Each row of a before or after table is a point. One or more steps were done to the points. Then noise was added and the rows were shuffled. The steps act on columns, c1 being the first. Name the steps. A step turns or swaps two columns, mirrors them in a line or flattens them onto one, adds a multiple of one to another, or multiplies or shifts one. Angles are multiples of 10 degrees, from the lower column toward the higher: turns from -170 to 170, lines from 10 to 170 but not 90. Use the fewest steps. Two steps may share a column if one is a turn and the other turns, adds or multiplies; they go together, in the order done. Otherwise the lowest column goes first.
In the rows, zero is written as 128.

Before (9 x 2):
[[116  57]
 [167 186]
 [160 177]
 [164 135]
 [ 69  99]
 [172 120]
 [117 139]
 [164 147]
 [103 121]]
After:
[[171 168]
 [130 169]
 [143 121]
 [ 57 102]
 [118 169]
 [186 172]
 [119 104]
 [103  68]
 [130 167]]
Steps: mirror c1 and c2 in the line at 50 degrees

Before (10 x 3):
[[181 137 137]
 [183 140 115]
 [ 60 163 117]
 [ 77 127 135]
 [ 85 143  89]
 [ 85 183 112]
 [182 144 155]
 [ 56 126 121]
 [ 99 146 111]
 [188 132 168]]
After, 10 rows:
[[111 163  85]
 [155 124 183]
 [116 123 181]
 [ 91 125  86]
 [136 106  77]
 [116 145  57]
 [136 117 180]
 [111 128  98]
 [121 106  55]
 [167 113 186]]
Steps: swap c1 and c3; shift c2 by -20

Before (8 x 4):
[[ 96 105  73 133]
 [148 129 107  95]
 [101 132  69 145]
 [163 171  73 112]
 [111 166 145 103]
 [167 160 122  98]
 [118 151  69 161]
 [ 81 143 156 175]]
After, 8 rows:
[[ 91 108  73 141]
 [181 117 108  97]
 [ 86 163  68 151]
 [135 155 144  92]
 [198 147 122  90]
 [179 163  72  97]
 [ 85 136  70 143]
 [ 34 156 154 167]]
Steps: add -1 times c4 to c1; turn c2 and c4 by -20 degrees

Before:
[[140 116 134 136  82 135]
 [135 147 113  80 117 146]
 [107  97 158 121 124 148]
 [112 113  92 140  72  92]
 [146 128 112 118 137 152]
 [102 155 122 149 126 137]
 [149 143  99  89 106 129]
 [105 144  79 117  93 145]
 [ 61 142 148 144 146 156]]
After:
[[102 115 148 140 169 136]
 [112 145 162 191 131 127]
 [180 146 189 101 133 145]
 [145 148 147 174 131 145]
 [149 114 189  92 157  91]
 [170  97 104 100 147 147]
 [164 154 134  68 126 138]
 [249 146 104   7 124 154]
 [ 98 130 134 165 111 151]]
Steps: multiply c1 by 2.5; turn c1 and c4 by 140 degrees; turn c3 and c5 by 150 degrees

Before, 10 rows:
[[ 37 126 147 102 168 147 184 169]
 [ 49 157 170 170 165 181 160 116]
 [108 134  94 127 129 175 135 141]
 [ 35 145 190 180 120 195 153 103]
 [121 100 118 124 126 146  80  97]
 [106 142 157  91 136 159 117 205]
 [155 176  87 163 189 123 141  87]
 [107 105 103 185 151 110  77 167]
 [ 90 158 101 103 110 107 137 161]
 [ 41 163  74 131 167 128 113 102]]
After:
[[126 157 101 151 132 108 115 176]
 [119 142 156 167 145 158 130 185]
 [126  99 119 141 129 146 175  85]
 [ 88 127 148 144 198 146  69 153]
 [109 175  87  93 162 123 121  90]
 [108 145 190  73 163 195 113  58]
 [114 105 102  80 154 111 190 179]
 [ 92 156 171  80 190 182 102  78]
 [124 134  95 128 139 175 120 107]
 [ 89 164  73 128 197 128 144 101]]
Steps: flatten c1 and c5 onto the line at 120 degrees; turn c4 and c7 by 170 degrees; add -0.7 times c6 to c8

Before:
[[117 144 143 123 119 171 150 139 106]
 [103 163  86 183 128 154  72 188 143]
 [148 147 177 177 103 125 144 204 127]
 [135 142 106  77 102 190 118 141 103]
 [116 141 154  72 121 122 179 120 136]
 [ 97 182 159 129 134 131  93 121  74]
 [133 117 161 116 155 113 157 152 113]
 [131 150 131 124 179 155 123 140 129]
 [  7 108 144  93  55 135 138 178 110]
 [203 157 128  92  46 159 175  96 119]
 [140 121  89 143 136 160 180 112 114]
 [139 121 159 154 174 103  93 109  90]
 [108 117 119  92  63 208 156  97 148]]
After:
[[130 171 135 159 177  80 100 180 162]
 [158 129  98 147 128 166 158 205 152]
 [ 22 190 112 105 157 136 196 176  99]
 [132 116 129 127  79  78 148 103 128]
 [124 116 118 115  89 162 119 157 113]
 [130 148  84 115 114 111 147 128 112]
 [106 133  73 123 137  70 199  73 122]
 [144 143 105 128 107 112  80 132 126]
 [143 134  94  95 149  72 146 123  88]
 [132 117 128 118 134 168  72 118 119]
 [139 189 106 103 155 150 106 120  96]
 [127 146 116 108  88 153 160 122 104]
 [204 101 106 108 128 108 223  86 104]]
Steps: turn c1 and c2 by -40 degrees; add -0.3 times c6 to c8; turn c3 and c6 by 130 degrees; flatten c4 and c9 onto the line at 50 degrees; mirror c5 and c7 in the line at 120 degrees

Before (10 x 11):
[[152  70 187 176  75 126 110 117 177 140 105]
 [ 94  56  93 171 113 106 135 150  78 157 106]
 [110 172  96 146 177 119 116  98 126  57 104]
 [156 146 186  99 106 111  86 105 111 139 113]
 [169 123  90 142 151 141 135  92  82 157 185]
 [ 78  89  97 130  66 126 135  79 108 117 151]
 [139 102  79  95  92 135 144 184  91 100  92]
 [114  75 141 196 153 195  99  76  98 148 206]
 [179  83 188  96 153 159 170 131 123  61 137]
 [163 150 108  79 159  96 127 167 149 127 150]]
After (10 x 11):
[[114 128  57  96 153 194 194  74  72 152 162]
 [ 92 132 166 135 116 111 170 150  28 155 144]
 [173 129  89 168 154 150  93 131 200  58  82]
 [ 82 132 129 140  63 125 134  77  35 118 170]
 [153 129 112  88 107 108  98 103 151 133  71]
 [152 127 118 111  69 131 174 115 212 143  69]
 [163 129 124 128 161  98  79 167 204 127 157]
 [166 131  96 134 148 141 143  95 144 155 185]
 [110 132 168 116 176 116 145  96 100  56 141]
 [138 125 185 144  93 136  98 181 107  99 151]]
Steps: add 1.5 times c1 to c9; multiply c2 by 0; mirror c3 and c11 in the line at 120 degrees; swap c4 and c7

Before:
[[109 133 145 109 119 134 112 107 103 146 144  88]
 [113 165 159 107 131 110 141 133 143 114 153 119]
 [165 103 133  99 143 184 141  56 131 103 115 140]
 [128 111 126  93 132 161 135  67  94  74 103 170]
 [ 91 149  95  91 151 151 134  71 168 109 122 161]
 [116 114 142 135  97  91 126 128 139 129 134 100]
 [131 143 136 163 109 142 117 139 112 121 140 100]
 [144 125 116  96 169 159 145  93 113 141  73 135]
 [140 143 139 137 112 112 124 122 109 169 153 132]
 [124  98 119  89 143 183 154 117 121 141 115 148]
 [100 147 183 148 103 121 111 134 138 161 129 116]
 [150 124 136 100 116 143  87 122 124 115 123 132]
 [122 164 140 113  78 129 138 124 131 144 124 109]]
After:
[[ 97 105 185 142 119 154 122 135 151 113 136 163]
 [166 147 136 133 182 122 136  57  99 139   5  99]
 [147 146 119 111 169  96 123  98  95 118  19 132]
 [126 124 140 131 124 177 112 123 113 135 116 149]
 [129 110 137 113 137 150 128 132 161 155 158 146]
 [117 131 139 135  87 150 137 124 141 154 134 146]
 [125 141 127  96 162 129 136  67  93 132   8  58]
 [152  86 139 120 139 141 136 120 102 131 111 111]
 [114 131 161 141 110 122 113 137 104 144 160 127]
 [ 89 127  94 168 154 107 119  74  97 109  30  92]
 [112 111 144 108 133 135 127 108 108 147 109 168]
 [139 118 135 106 108 137 125 120 139  98 148 159]
 [124 160 119 117 183 126 132 118  87 105  88 123]]
Steps: turn c2 and c7 by -110 degrees; multiply c7 by 0.4; swap c4 and c9; turn c5 and c6 by -80 degrees; add 1.5 times c8 to c11; turn c10 and c12 by 130 degrees

Before:
[[103 151 131 100 102 129 131 110  88 116 123  97 131 106]
 [140 135 139 122 137  91 128 114 162 152 114 117  89 121]
 [137 111 164 143 118 113 162 116 152 118 135 141  81 142]
 [101 135 148  57 119 154 127 138  93 139 167 112 132 107]
 [131 181 132  65 110 138 126 118  82 116 150 147 119  98]
 [101 183 151  88 126 134  96 110 122  97 168  85 148 108]
 [136 119 140 126 113 101 163 123 166 129 136 138 122  86]
 [175 118 164 148  92 130 153 129 149 160 136 126  98 114]
 [143 136 118 139 112  96 171 117 131 159 166 135 107 126]
 [145 144 161 133 111 105 188 148 161 141 128 108  76 119]
 [ 72 178 120 124 129 147  92 125 141 113 139 110 109  95]
 [100 179 115 102 131 152 119 119 152 114 120 111 146 133]]
After:
[[139 118 139  75 110 154 176 150  91 128 152 131 123  84]
 [ 71 176 115  76 130 102  94 152 117 111 158 109 105  97]
 [100 180 116  56 133 124  93 150 111 115 106 103 145 133]
 [147 141 164  84 114 180 180 178 103 141 132  89  75 121]
 [134 182 134  17 109 130 113 148 161 113 191 159 122  97]
 [102 133 146   6 120 135  94 171 166 142 242 127 131 107]
 [141 132 141  76 140 115 172 140 101 153  86 102  88 121]
 [103 151 130  47 105 138 127 138 178 115 112 108 131 105]
 [141 110 161  96 114 152 158 146 102 115 150 131  82 145]
 [147 134 119  93 112 162 180 144 119 156 242 131 103 128]
 [103 178 149  40 125  98 109 141 148  93 248  90 148 108]
 [173 118 165  98  93 155 135 159 108 160 153 122 100 110]]
Steps: shift c4 by -50; turn c6 and c7 by -70 degrees; multiply c7 by 1.3; shift c8 by 30; mirror c9 and c12 in the line at 100 degrees; multiply c11 by 3

Before (10 x 20):
[[138  96 100 125 141 117 135 165  98 106 183 159 102 138 138 158  93 121
  119 102]
 [117 114 103 120 115 127 124 129 115 133 113 117 126 108 161 127 112 115
  123 125]
 [107 169 108 128 122 109 153 168  92 161 187 129  75  91 109 190 155 176
  137 152]
 [121 140 125  90 137 163 153 171 101 128 166 177  83 134  94 162 164 113
   98 155]
 [137 114 158 143  94 129 139 110 128 128 119 120 145 119 170 110 136 159
  146 137]
 [124 151 145 120  95  98 107 110 146 138 132 117 140 132 149 124 143 152
  130 155]
 [149 109 136 151  98 113 114 115 154 138 145 115 138 101 116 124 122 152
  133 144]
 [127  95 113 114  93 123 135 148 147 125 155 141 136 119 151 100 106 145
  138 110]
 [135 133 119 109 129 146 129 115 130 126 143 147 124 108 159 128 100 131
  133  98]
 [151 123 128 109 117 118 120 131 126 121 143  95 156  97 168 114 126 128
  136 115]]
After, 10 rows:
[[151 113 135 152 114 113 116 116 155 138 146 119 136 101 115 140 122 151
   86 145]
 [138 120 102 126 111 116 135 165  96 104 183 166 102 136 137 109  94 121
   31 103]
 [132 126 119 108 102 147 130 116 130 127 143 133 123 107 161 111  99 133
  146  98]
 [107 142 108 127 153 110 152 167  92 161 185 188  76  92 108 148 154 174
  248 153]
 [137 104 158 144  96 129 141 110 129 127 118 108 145 121 170 128 137 158
  121 136]
 [128 104 113 114  61 122 136 146 147 124 156 106 135 121 154 106 103 148
   57 110]
 [116 124 104 120 129 126 124 130 114 133 114 124 126 110 160 139 110 116
   85 124]
 [151 119 127 108 156 117 120 132 127 122 145 104 156  97 168 156 125 129
  126 114]
 [126 136 144 122 108  98 107 112 146 139 131 121 141 132 148 136 142 152
  191 156]
 [122 160 125  91  85 164 153 171 100 129 166 176  85 134  95  95 163 115
  115 154]]
Steps: turn c2 and c19 by 60 degrees; multiply c19 by 3; turn c12 and c16 by -70 degrees; add 1.5 times c16 to c5

Before (13 x 24):
[[103 179 111  95 127 115 109 150 157 132 125 156  71  57 226 106 145  85
  140 126 163 111 126  87]
 [109 155 146 118 113 133 119 102  71 117 101 160  80  71 158 140 165 123
  178  94 207  41  99  78]
 [152 163 120 115 105  97 138 123  70 131  84 157  83  96 227 179 178 142
  139 117 168  67 125 115]
 [144 140  93  91 139 172  65  98 125 150  65 100  55 135 172  94  86  66
  162 151 162 206 111 186]
 [132 195 101  42 158 138 103 107 133  94  63 121  92  84 174 136 136  73
  154 160 162 121 131 128]
 [103  87  70 166 141 144 118 189 145 119 130 124 135 139 118 122 104  92
  114 143  84 119 147 119]
 [152 176 148  94  86 119 114 110 102  89 127 166  75 108 175 189 215 132
  146  65 195 101 127  90]
 [ 88  98  67 149 133 132 133 182 106 139 164  44  97 152 121  96 122  97
  109 129  95 113 216 136]
 [108 103 108 188 188 134  92 157 123 151 139  60 139 141 126  81 118 101
   48 138  87 131 184 113]
 [167 106 111 170 144  67 136 121 110  95 147 106  93 125 122 101 135 133
  121 159 159 158 194 174]
 [186 167 186 159  76 112 123 159  48 101 160 119  76 110 118 156 159 142
  127 141 158  93 144 168]
 [ 83 207  80  67 134 139 117 109 128 126  95 143  83 145 177 105 126 100
  132 138 185 131  71 146]
 [143 145 124 161 122 172  92  96  70 145 160 132 109  77 134 163 147 171
  137 164 167 140 177 175]]
After:
[[ 89  99  78 151 123 192 140 183 147 139 207  44  97 152  93 188 127  99
  110 130  94 111 106 136]
 [103 179  66  95 128 176 124 151  93 134 111 157  70  56 204 177 141  85
  143 126 162 111 107  86]
 [ 84 205  61  65 119 200 136 109 122 124  88 143  82 145 145 167 129 100
  136 136 184 131 116 145]
 [131 193  82  43  98 199 142 106 107  94  66 122  89  85 154 206 143  74
  154 161 166 119  22 127]
 [188 167 184 160 180 172 182 158 185  98 164 118  76 112 149  86 187 142
  128 140 157  94 136 167]
 [151 177 122  95 168 182 156 112 138  90 108 166  74 109 181 114 231 131
  147  64 195 100  50  89]
 [168 107 115 171 111 128 134 122 146  93 158 105  96 124 115 152 136 134
  122 158 160 159 142 176]
 [144 146 123 164 133 231 194  97 148 146 160 134 109  78 132 101 180 173
  138 164 165 141 107 175]
 [111 157 130 118 141 193 172 101 165 117  85 158  81  71 161 110 187 124
  177  94 204  40 130  80]
 [143 140  76  91 118 233 179  97  90 147  80  99  54 134 150 179 110  68
  163 151 162 205 120 183]
 [154 161  72 116 150 158 159 123 181 129  67 159  82  95 209  99 193 143
  137 118 167  67  84 115]
 [109 103 110 188  67 195 158 156 109 152 173  61 138 142 115 141 132 101
   49 136  85 134 184 113]
 [102  87  83 167 115 203 123 190 108 121 132 125 136 139  90 107 102  91
  114 142  85 119 160 119]]
Steps: turn c3 and c15 by 30 degrees; add -1.5 times c4 to c23; turn c16 and c23 by -140 degrees; multiply c5 by -1; shift c6 by 60; turn c7 and c9 by 140 degrees; add 0.5 times c7 to c17; add -0.5 times c12 to c11

Before, 13 rows:
[[124 171 106 128  55 121 116 137 143 182  67 128 155 143 130 146 110 124
   84 164 146  95  92  95 129 140 118 142 136 120 119 112]
 [155 129  66 152 138 125 156 120 124  80 157 126 140 151 101 120 173 134
  174 117 113 128 123 173 147 115  93 112 108 136 151 163]
 [102 146 163 109 111 135 168 177 110  98 165 175 132 127  68 114 118 149
  117 163 130  93 111 142 181 128 118 121 174 140 138 154]
 [154 163 102 122 131 151 126 113 126 159 112 128 127 138 105 142 128  61
  114 109 146 117 142 132 158 129 130 136 125 108 107 145]
 [137 135 107 145 166 122 106 127 149 107 147 117 130 148 147 124 123 171
   98 143 133 150  89 125 156 144 167 171 146 157 116 110]
 [106  80 118 129 120 159 102  66 124 140 143 149 123 148  94 154 145 162
  100 143 131 119 114  85 147 161  93 128 125 177 123 137]
 [156  91 157 145 109 148  68 134 155 122 122 135 138 163 108  94 175 139
  133 157 140 105 121 116 170 157 116 129 182 173 146 109]
 [148 136  92 123  71 140 125 163 114 117  62 147 120 126 134 113 167 118
  135 121 100 107  91  89 176  93 142 150 129 141 118 141]
 [146 129 115 109 179 130 112 115 111 132 129 124 145 134  97 123 124 163
  173 124 151  79 141 112 130 143 137 144 106  95 107 141]
 [129 165 133 150 150 163 158 150 127 115 174 121 165 106 107 131 145 103
  113 134 155 124 105 136 148 139 108 152  97 123 133 148]
 [ 79 131  92 175 156 130 108  86 134 133 140 110 172 112 155 121 124 143
  147 156 113  95 125 144 142 109 121 120 174 132 135 145]
 [170 146  89 103 129 105 114 189 156 107 153  89 167 149 104 111 119 105
  122 134 174 145 134 115 128 115 156 120 149 149 121  94]
 [155 136 131 133  74 118 133  85 113 124  90 133 157 158 178  96 119 133
  142 136 112 114 130 116 130  87 151 183 120 128  92 196]]
After (13 x 32):
[[124 171 105 128  55 121 115 138 143 246  67 127 154 141 132 145 110 131
   83 163 145 149 100  95 122 102 118 140 122 119 120 110]
 [154 129  64 152 140 122 154 121 124  66 158 127 141 150 129 118 173 112
  174 118 112  94 137 173 101 118  94 113 160 136 150 162]
 [102 146 164 110 109 138 166 177 111 141 166 173 133 126 202 115 120  81
  117 163 129  84 119 142  57 114 117 120 145 141 137 154]
 [170 146  90 103 132 104 114 189 158  73 153  88 167 150 159 111 120 147
  121 135 173 124 143 117 107 127 156 120 133 149 118  94]
 [155 138 130 132  74 119 133  86 114 147  89 130 158 158  89  97 119 122
  142 136 111 114 164 116 131 109 152 183  95 129  92 194]
 [155  91 154 144 110 148  67 134 155 155 122 136 138 163 182  94 177  97
  134 156 140 110 100 115  68 137 117 130 107 173 146 109]
 [105  78 118 127 122 160 101  65 123 155 144 148 122 149 148 154 148  91
   99 143 130 131  94  85 126 133  92 128 156 176 124 138]
 [137 135 107 144 166 120 107 128 147  66 146 116 130 148 129 123 123  76
   99 143 133 126  94 125 122 104 169 171 101 157 116 109]
 [146 128 116 108 179 130 112 114 112 209 130 122 147 132 130 124 124  96
  173 124 150  99 121 112 158 145 137 145 166  94 107 142]
 [127 165 133 150 149 163 157 149 127 117 174 122 166 105 117 132 144 140
  114 134 154 116 106 138  70 114 108 152 163 123 133 147]
 [ 79 131  91 174 156 130 108  85 132 186 139 111 173 112 145 121 125 108
  147 156 114 110 144 144 118 118 121 121  78 132 134 144]
 [154 162 103 122 129 150 127 112 126 185 113 127 127 138 140 143 126 169
  115 110 148 145 133 133   9 141 130 137 147 108 105 146]
 [149 135  90 124  70 139 123 164 114 145  62 147 119 126 126 115 166 112
  134 122 100 106 141  90  35  78 142 148 123 140 119 141]]
Steps: turn c10 and c22 by 50 degrees; multiply c10 by 2; turn c15 and c29 by -130 degrees; turn c18 and c25 by 150 degrees; multiply c25 by 2; turn c23 and c26 by 60 degrees

Before (13 x 48):
[[136 139 164 137 149 144  99 115 119 139 116 137 108 106 124 139 154 128
  107 120  95 142 116 129 120 124 135 140 131  93 135 111 110 132 108 110
  108 121 137 133  91 117 142 140  93 146 127 134]
 [134 143 152 121 134 119 105  95 133 164 151 146 118 115 132 116 157 142
  117 133 123 145 106 130 160 114 109 141 126 117 120 131 137 131 101 119
  119 151 128 103  97 121 124 123 112 125 111 121]
 [114 127 161  97 106 127 101 110 122  88 114 106 124 146 120 155 102 153
  125 139 168 106 158 137 130 124 106 128 114 153 126 168 152 128 123 159
  141  91 103 133 123 128 140 105 124 145 108 120]
 [170 132 109 127  96  78 119 152 112 131 155 102 133 118 107 127 108 121
  145 138 128 112 145 112 121 160 109 140 131 125 125 114 152 129 172 117
   95 125 154  93 123 152 124 111 111 113 121 170]
 [120 153 141 117 134 113  95 115 131 119 139 159 104 121 151 152 134 148
  105 137 117 138 115 124 132 118 133 152 133 112 120 139 140 134 107 104
  107 128 115 121  89 128 150 145 118 137 131 134]
 [153 129 120 112 105  70 136 133 114 129 163 100 115 150 104 112 125 121
  150 145 139 119 151 114 118 132 133 145 129 150 136 104 164 123 136 126
  131 118 124 122 125 158 104 126  91 134 144 159]
 [156 126 129 119  94 126 125 149 111 125 154  89 151 134 105 117 140 114
  117 168 123 138 168 108 120 156 125 155 134 142 143 115 164 115 127 125
  104 128 127 111 113 158 105 122 110 113 118 145]
 [141 134 127 127 130 132 131 103 123 134 142 163 117 115 144 137 165 154
   97 127 133 145 107 137 151 122 124 130 111  93 128 137 142 102 102 117
  118 128 138 122  97 143 141 119 105 150 127 128]
 [114 125 126  91  92 128 111 145 123 111 121 133 145 164 153 143 119 143
  143 145 166 115 125 135 121 131 105 103 127 153 108 155 135 124 118 177
  131 111 131 125 122 133 146 122 126 132 130 122]
 [131 138 142 121 135 128 103 106 125 114 120 154  82 128 130 138 155 148
  133 102 131 147 105 150 148 116 147 137 129 126 131 135 147 136  99  94
  102 133 118 117 133 118 142 118 118 141 144 124]
 [ 97 115 143  78 123 110 104 113  90 108 116 127 145 166 123 135 108 143
  129 130 169 122 148 145 123 121 130 108  99 158 116 155 137 124 121 187
   88 121 107 129 101 133 152 118 121 121 130 150]
 [133 160 128 110 107 120 117 120 119 109 118 126 115 157 116 152 126 168
  144 157 152 112 150 140 144 122 114 124 121 145 120 157 166 112 140 171
  127 116 132 146 130 111 135 116 129 125 143 136]
 [133 140 147 119 145 121  94 119 133 131 139 159 129 114 147 132 139 136
  115 110 120 163 126 140 143 104 133 157 113  93 117 121 132 120  97 112
  111 117 121 121 119 122 127 126  91 114 131 127]]
After:
[[154 129 120 113 105  70 104 109 153 129 163 149 120 137 104 111 123 120
  150 153 139 126 150 114 118 133 134 146 138 150 136 136 159 123 136 126
  131 168 124 121 124 158 104 126  92 133 145 158]
 [141 133 127 127 130 132 137  94 138 134 142 122 108 123 144 137 166 154
   97  94 133 116 107 137 152 121 124 130 127  94 128 130 139 102 101 118
  117  88 138 122  97 144 139 119 106 150 127 128]
 [115 126 127  91  92 127 155 141 131 111 121 144 137 142 153 143 119 143
  143 119 166 124 125 135 121 131 106 104 114 152 107 112 136 125 118 177
  132 190 130 126 123 133 146 121 126 132 131 123]
 [136 138 165 137 150 143 111 135 108 139 115 117 118 120 124 139 154 127
  106 121  95 114 116 129 120 124 135 140 146  93 135  98 127 132 107 111
  107 110 137 133  91 118 141 139  93 146 127 134]
 [131 138 143 121 135 128 135  92 143 114 121  97 100 128 130 139 156 148
  133 107 132 120 106 150 148 115 147 136 163 126 131 103 140 137 100  94
  102  75 117 117 133 118 142 119 118 141 145 124]
 [ 97 114 143  79 124 110 155 125 118 108 115 129 116 143 123 135 108 143
  129 129 169 127 148 145 124 121 131 108  97 158 116 103 166 124 121 189
   88 156 108 129 100 133 152 118 120 121 130 149]
 [135 143 152 120 134 119 131  84 139 165 151 130 121 122 131 116 157 142
  117 109 124 135 106 131 159 114 109 140 134 117 121 104 128 132 101 119
  119  45 129 103  97 121 124 124 112 126 112 122]
 [133 160 128 109 107 120 159  92 157 108 119 158 115 139 116 151 126 168
  144 124 152 129 149 139 144 121 114 123 133 146 119 118 155 111 140 172
  127 188 131 147 130 111 136 117 129 125 142 136]
 [134 140 147 118 146 121 120 113 134 132 139 104 117 122 147 133 139 136
  115 100 119  98 126 141 143 104 134 156 117  93 117  95 125 120  97 111
  110  69 121 121 120 122 127 125  91 114 132 127]
 [113 126 162  98 105 127 168  93 146  87 113 142 114 136 121 154 103 152
  124 147 167 115 158 136 129 123 105 128 122 153 127 101 146 128 122 159
  141 250 104 134 122 129 139 105 124 146 108 121]
 [170 130 109 127  96  77 115 139 141 131 155 142 133 124 106 127 108 121
  146 152 128 135 145 112 121 160 109 141 127 126 124 120 153 130 172 117
   95 170 154  94 123 152 124 110 110 111 121 170]
 [120 153 141 116 134 113 139 103 141 118 139 132 117 126 151 153 134 148
  106  95 117 123 115 123 132 119 133 151 150 112 120  95 132 134 108 103
  108 105 115 122  90 128 151 145 118 138 131 133]
 [156 126 128 119  94 126 114 127 151 126 153 174 147 130 105 117 140 114
  116 159 123 122 167 108 119 155 125 155 114 142 143 124 160 116 127 124
  104 103 127 110 113 158 106 122 110 113 118 144]]
Steps: swap c7 and c32; turn c9 and c33 by -60 degrees; add -1 times c9 to c8; turn c12 and c20 by -100 degrees; turn c13 and c29 by -50 degrees; multiply c14 by 0.4; turn c22 and c38 by -130 degrees; multiply c38 by 3
